Each row is a point. The points of each table are mixes of a few directions, plus a little noise. How many directions does each table use, and how many do they share? Where both have some left over, give the other angles between the two spaces (their principal angles), to ten degrees, smallest first.

First (7 x 3):
[[-0.01  0.06 -0.16]
 [-0.03  0.23 -0.58]
 [ 0.02 -0.13  0.32]
 [ 0.02 -0.19  0.47]
 [ 0.00  0.00 -0.01]
 [-0.04  0.30 -0.76]
 [ 0.04 -0.29  0.73]]
Second (6 x 3):
[[ 0.04 -0.30  0.74]
 [ 0.08  0.13 -0.17]
 [ 0.50  0.19  0.29]
 [-0.31 -0.04 -0.37]
 [-0.44 -0.22 -0.12]
 [ 0.13  0.24 -0.36]]
Directions: first 1, second 2, shared 1

First (6 x 6):
[[ 0.01  0.32  0.03 -0.20 -0.06  0.01]
 [ 0.14  0.38 -0.13  0.11 -0.45  0.11]
 [-0.31 -0.28  0.33 -0.56  0.87 -0.24]
 [ 0.01 -0.40 -0.06  0.28  0.03  0.01]
 [-0.12 -0.09  0.13 -0.23  0.33 -0.09]
 [ 0.26  0.06 -0.31  0.61 -0.73  0.21]]
Second (7 x 6):
[[-0.08  0.28  0.12 -0.38  0.18 -0.06]
 [-0.20 -0.27  0.20 -0.30  0.58 -0.16]
 [-0.10 -0.84  0.02  0.28  0.39 -0.08]
 [-0.16 -0.09  0.19 -0.31  0.44 -0.14]
 [ 0.18  0.67 -0.12 -0.02 -0.56  0.14]
 [ 0.13  0.06 -0.14  0.27 -0.35  0.09]
 [ 0.23  0.19 -0.27  0.45 -0.67  0.18]]
Directions: first 2, second 2, shared 2

First (8 x 8):
[[-0.31  0.10 -0.06 -0.13 -0.02 -0.44 -0.09 -0.04]
 [-0.39  0.22  0.01 -0.13  0.01 -0.82 -0.18  0.00]
 [ 0.45 -0.11  0.10  0.19  0.05  0.59  0.13  0.08]
 [ 0.18  0.25  0.29  0.18  0.16 -0.53 -0.12  0.17]
 [ 0.22 -0.05  0.05  0.09  0.03  0.27  0.06  0.03]
 [-0.20 -0.63 -0.59 -0.29 -0.33  1.49  0.33 -0.36]
 [-0.05  0.12  0.08  0.01  0.04 -0.36 -0.08  0.05]
 [ 0.11  0.11  0.13  0.09  0.07 -0.21 -0.05  0.09]]
Second (9 x 8):
[[ 0.16 -0.60  0.43 -0.25  0.40 -0.11 -0.01 -0.09]
 [-0.36  0.50 -0.54  0.16  0.05 -0.62 -0.16  0.09]
 [ 0.22  0.02  0.17  0.05 -0.38  0.69  0.15 -0.01]
 [-0.12  0.54 -0.36  0.23 -0.43  0.21  0.03  0.07]
 [-0.09  0.08 -0.10  0.02  0.07 -0.19 -0.05  0.02]
 [ 0.40 -0.69  0.68 -0.25  0.10  0.56  0.15 -0.11]
 [-0.41  0.58 -0.64  0.18  0.04 -0.70 -0.17  0.10]
 [ 0.15 -0.04  0.15  0.00 -0.20  0.43  0.09 -0.01]
 [ 0.05 -0.36  0.23 -0.18  0.34 -0.23 -0.05 -0.06]]
Directions: first 2, second 2, shared 0; angles 30, 80

First (8 x 11):
[[-0.71 -0.22  0.57  0.98 -0.11 -0.11  0.32 -0.71 -0.28  0.43  0.61]
 [-0.12  0.05  0.06 -0.14 -0.12  0.11 -0.05  0.11  0.00  0.13  0.06]
 [-0.51 -0.13  0.42  0.19 -0.08  0.10  0.30 -0.52  0.19  0.10  0.03]
 [ 0.06  0.14 -0.18 -0.33  0.38 -0.11 -0.27 -0.09 -0.14 -0.35 -0.06]
 [-0.13  0.27 -0.10  0.16  0.43 -0.58  0.04  0.13  0.27 -0.19 -0.31]
 [ 0.58  0.38 -0.32 -0.35 -0.01  0.29 -0.09  0.17  0.15  0.13 -0.05]
 [ 0.64 -0.12 -0.36 -0.20  0.06  0.01 -0.04  0.25  0.10 -0.40 -0.37]
 [ 0.18 -0.37 -0.09 -0.31 -0.60  0.33 -0.19  0.65 -0.30  0.17  0.14]]
Second (8 x 11):
[[-0.04 -0.20  0.08  0.41 -0.44  0.33  0.01  0.18 -0.15  0.01 -0.19]
 [ 0.15 -0.03 -0.08 -0.03 -0.19  0.22  0.07  0.14  0.07  0.00 -0.12]
 [-0.49  0.07  0.86 -0.72  1.03 -1.14 -0.94 -0.53 -0.15  0.16  0.41]
 [ 0.03 -0.08 -0.22  0.30 -0.42  0.44  0.04  0.38 -0.22 -0.12 -0.17]
 [ 0.10  0.27 -0.57 -0.10  0.13  0.09  0.18  0.15 -0.04 -0.17  0.15]
 [ 0.23  0.02  0.12 -0.52  0.13 -0.08  0.02 -0.12  0.39  0.11 -0.09]
 [ 0.06 -0.07 -0.15  0.26 -0.29  0.29  0.20  0.11 -0.02 -0.04 -0.10]
 [-0.04  0.00 -0.05  0.39  0.05 -0.07  0.40 -0.30  0.13  0.06  0.13]]
Directions: first 6, second 4, shared 2; angles 40, 60

First (10 x 12):
[[ 0.20  0.52  0.37  0.71 -0.45 -0.61 -0.54  0.58 -0.29 -0.26  0.75 -0.31]
 [-0.02 -0.01 -0.07 -0.09  0.10  0.08  0.11  0.15 -0.03  0.07  0.08 -0.19]
 [-0.05  0.39 -0.18  0.53  0.18 -0.48 -0.10  0.04  0.20  0.11 -0.47  0.42]
 [ 0.00 -0.35  0.04 -0.52 -0.01  0.47  0.22 -0.01 -0.13  0.00  0.29 -0.38]
 [ 0.08  0.02  0.28  0.28 -0.37 -0.23 -0.39 -0.44  0.06 -0.25 -0.15  0.53]
 [-0.03 -0.12 -0.06 -0.18  0.08  0.16  0.13 -0.07  0.03  0.05 -0.07 -0.02]
 [-0.14 -0.20 -0.38 -0.55  0.50  0.47  0.58  0.35 -0.02  0.33  0.05 -0.58]
 [ 0.10 -0.34  0.31 -0.37 -0.34  0.34 -0.08 -0.16 -0.20 -0.22  0.46 -0.25]
 [ 0.07  0.11  0.20  0.32 -0.27 -0.28 -0.33 -0.24  0.04 -0.18 -0.09  0.39]
 [-0.21 -0.03 -0.49 -0.13  0.57  0.09  0.40 -0.21  0.35  0.35 -0.84  0.39]]
Second (11 x 12):
[[ 0.18 -0.13 -0.02 -0.03  0.09  0.08 -0.01 -0.30  0.03  0.14 -0.02  0.15]
 [-0.09  0.31 -0.26  0.36 -0.36 -0.11 -0.08  0.43 -0.12 -0.22  0.16 -0.52]
 [-0.07 -0.14  0.22 -0.09  0.22  0.04  0.24  0.32 -0.12  0.10  0.22 -0.27]
 [-0.31  0.20  0.03 -0.52  0.85 -0.15  0.26  0.44  0.24  0.32 -0.27  0.33]
 [-0.14 -0.31  0.21 -0.04 -0.56  0.23 -0.06 -0.25 -0.10 -0.45 -0.01 -0.09]
 [ 0.25 -0.25  0.38 -0.47  0.29  0.10 -0.10 -0.41  0.03  0.21  0.21  0.44]
 [-0.28 -0.21  0.05  0.70 -0.45 -0.04  0.20 -0.01 -0.06 -0.32 -0.42 -0.18]
 [-0.35  0.05  0.77  0.04  0.13 -0.41 -0.01  0.51 -0.06 -0.23  0.10  0.21]
 [ 0.35 -0.23 -0.41  0.96 -0.76  0.16 -0.04 -0.59 -0.15 -0.11 -0.12 -0.37]
 [ 0.13  0.37  0.01 -0.43  0.10 -0.16 -0.42  0.04  0.08  0.02  0.26  0.31]
 [ 0.32  0.35 -1.01 -0.47  0.45  0.26  0.01 -0.19  0.24  0.54 -0.11 -0.02]]
Directions: first 3, second 6, shared 3

First (11 x 18):
[[ 0.27 -0.55 -0.09  0.09 -0.01 -0.02 -0.17  0.17 -0.22 -0.36  0.17 -0.16
  -0.12 -0.19  0.03  0.06 -0.50 -0.42]
 [ 0.66 -0.67 -0.06  0.34  0.15 -0.06 -0.06  0.52 -0.64 -0.29 -0.04 -0.34
  -0.01  0.02 -0.03  0.01  0.14 -0.10]
 [ 0.10  0.17 -0.26  0.19 -0.05  0.12  0.67  0.39 -0.43  0.08  0.13  0.00
  -0.07 -0.13  0.16 -0.03  0.66  0.30]
 [-0.26  0.50 -0.29 -0.01 -0.18  0.14  0.56  0.10  0.05  0.24  0.16  0.23
  -0.06 -0.14  0.16 -0.08  0.43  0.29]
 [-0.23  0.37  0.12 -0.17  0.00 -0.07 -0.37 -0.30  0.56  0.34 -0.27  0.19
   0.17  0.30 -0.14 -0.12  0.04  0.21]
 [-0.49  0.74  0.31 -0.29  0.04 -0.07 -0.28 -0.55  0.71  0.54 -0.40  0.27
   0.26  0.43 -0.18 -0.10  0.29  0.45]
 [ 0.15 -0.03  0.15  0.14  0.16  0.01  0.32  0.14 -0.47 -0.04 -0.06 -0.19
   0.03  0.05  0.02  0.09  0.48  0.20]
 [ 0.32 -0.21 -0.16  0.13 -0.01 -0.07 -0.35  0.25  0.08  0.06 -0.15 -0.01
   0.07  0.16 -0.10 -0.16  0.02  0.02]
 [ 0.14 -0.06 -0.15  0.03 -0.06 -0.06 -0.37  0.10  0.28  0.13 -0.13  0.09
   0.07  0.15 -0.09 -0.17 -0.08  0.01]
 [-0.77 -0.18  0.54 -0.56 -0.02  0.03 -0.30 -1.04  0.44 -0.58  0.43 -0.02
  -0.24 -0.49  0.07  0.45 -1.67 -0.97]
 [ 0.11 -0.09 -0.11  0.12 -0.01  0.06  0.35  0.22 -0.36 -0.11  0.14 -0.08
  -0.08 -0.15  0.10  0.05  0.19  0.01]]
Second (10 x 18):
[[-0.30  0.17  0.10 -0.06 -0.17  0.11 -0.25  0.00  0.30  0.25  0.35  0.29
  -0.31 -0.55 -0.18 -0.11  0.13  0.35]
 [-0.19  0.28  0.74 -0.11  0.20 -0.10 -0.18 -0.76 -0.04  0.01  0.02  0.24
  -0.05 -0.03  0.23 -0.05  0.27  0.51]
 [-0.16  0.02  0.88 -0.10  0.22 -0.02 -0.32 -0.80 -0.10  0.11 -0.12  0.30
   0.00  0.00  0.29 -0.07  0.48  0.63]
 [ 0.17  1.06 -0.94  0.12 -0.25 -0.33  0.24  0.32  0.52 -0.01  0.20  0.16
   0.00  0.25 -0.03 -0.39 -0.39 -0.08]
 [ 0.57 -0.06 -0.33  0.15  0.14 -0.20  0.17  0.01 -0.18 -0.12 -0.64 -0.11
   0.51  0.97  0.39 -0.14  0.08 -0.19]
 [ 0.36 -0.33  0.14  0.05  0.29 -0.11  0.22 -0.20 -0.45 -0.29 -0.52 -0.31
   0.41  0.70  0.31  0.16  0.00 -0.30]
 [-0.31  0.06 -0.05 -0.06 -0.16  0.13 -0.03  0.22  0.16  0.06  0.43  0.01
  -0.32 -0.61 -0.32  0.09 -0.17 -0.03]
 [-0.08 -0.72 -0.14  0.00 -0.13  0.31 -0.04  0.54 -0.11  0.08  0.08 -0.20
  -0.11 -0.38 -0.30  0.23 -0.03 -0.31]
 [ 0.13 -0.23 -0.75  0.10 -0.24  0.11  0.17  0.79  0.10  0.01  0.07 -0.21
  -0.01 -0.08 -0.28  0.05 -0.29 -0.49]
 [-0.19 -0.24  0.35 -0.08  0.09  0.10  0.03 -0.11 -0.20 -0.11  0.13 -0.16
  -0.12 -0.28 -0.11  0.24 -0.07 -0.10]]
Directions: first 4, second 4, shared 1; angles 40, 40, 90

First (9 x 20):
[[ 0.13 -0.44  0.00  0.51  0.07  0.11  0.11 -0.77  0.13  0.17 -0.11 -0.48
  -0.58 -0.32  0.02  0.23 -0.25 -0.22 -0.61  0.39]
 [ 0.23 -0.06 -0.61  0.43 -0.30 -0.13  0.16  0.37 -0.34 -0.72  0.20  0.25
  -0.01 -0.33 -0.07  0.17 -0.11  0.18 -0.19 -0.16]
 [ 0.48 -0.17 -0.49  0.39  0.01 -0.34  0.07 -0.42  0.29 -0.14 -0.58  0.24
  -0.17 -0.33 -0.44  0.25  0.21  0.38 -0.22 -0.12]
 [-0.09  0.19  0.91 -0.54  0.38  0.23 -0.45  0.18  0.23  0.78 -0.20 -0.17
   0.15  0.41  0.06  0.13  0.25 -0.14  0.04  0.18]
 [-0.39  0.41  0.58 -0.60  0.02  0.16  0.36  0.97 -0.13 -0.04  0.28  0.32
   0.51  0.74  0.14 -0.40 -0.12 -0.13  0.52 -0.03]
 [ 0.05  0.05 -0.55  0.49 -0.16 -0.33 -0.03 -0.20 -0.03 -0.30 -0.10  0.25
  -0.15 -0.15 -0.31  0.34  0.10  0.21 -0.05 -0.06]
 [ 0.25 -0.29 -0.19 -0.03 -0.02  0.03  0.22 -0.37  0.15 -0.03 -0.13 -0.20
  -0.12 -0.35  0.10 -0.30 -0.09  0.00 -0.12 -0.09]
 [-0.49  0.07  0.21 -0.16  0.04  0.06 -0.14 -0.47  0.07  0.36  0.21 -0.31
  -0.10  0.20  0.17 -0.17 -0.04 -0.29  0.24  0.13]
 [-0.15  0.28  0.17 -0.54 -0.09  0.14 -0.29  0.75 -0.31 -0.06  0.43  0.06
   0.46  0.12  0.29 -0.25  0.11 -0.04  0.36 -0.24]]
Second (10 x 20):
[[-0.68  0.26 -0.27  0.09  1.06 -0.14  0.01 -0.02 -0.56 -0.11 -0.81 -0.20
   0.60 -0.21  0.20  0.10 -0.46 -0.25 -0.36 -0.50]
 [ 0.24 -0.09  0.09 -0.04 -0.39  0.05  0.01  0.01  0.20  0.03  0.28  0.10
  -0.20  0.07 -0.08 -0.03  0.15  0.08  0.14  0.19]
 [ 0.84 -0.35  0.34 -0.11 -1.31  0.17  0.01  0.04  0.70  0.10  1.01  0.26
  -0.74  0.29 -0.26 -0.12  0.59  0.31  0.44  0.59]
 [ 0.37 -0.13  0.14 -0.05 -0.57  0.06  0.01  0.02  0.30  0.07  0.43  0.11
  -0.31  0.12 -0.12 -0.05  0.27  0.14  0.19  0.26]
 [-0.30  0.12 -0.15  0.03  0.46 -0.05  0.00 -0.02 -0.24 -0.04 -0.35 -0.09
   0.26 -0.11  0.09  0.04 -0.21 -0.11 -0.13 -0.23]
 [-0.24  0.10 -0.12  0.02  0.43 -0.05  0.00  0.00 -0.22 -0.04 -0.31 -0.07
   0.23 -0.12  0.06  0.03 -0.19 -0.09 -0.15 -0.19]
 [-0.81  0.32 -0.33  0.10  1.26 -0.17  0.00 -0.05 -0.65 -0.12 -1.00 -0.22
   0.70 -0.26  0.24  0.12 -0.55 -0.29 -0.41 -0.60]
 [ 0.29 -0.13  0.12 -0.04 -0.47  0.07  0.01  0.01  0.28  0.05  0.37  0.10
  -0.26  0.09 -0.10 -0.05  0.22  0.10  0.17  0.24]
 [ 0.22 -0.09  0.09 -0.02 -0.36  0.06 -0.03  0.01  0.20  0.03  0.26  0.07
  -0.19  0.09 -0.06 -0.04  0.17  0.09  0.11  0.16]
 [ 0.11 -0.05  0.03 -0.02 -0.10  0.01 -0.01  0.00  0.05  0.01  0.08  0.04
  -0.10  0.01 -0.03 -0.02  0.05  0.02  0.03  0.07]]
Directions: first 6, second 1, shared 0; angles 90
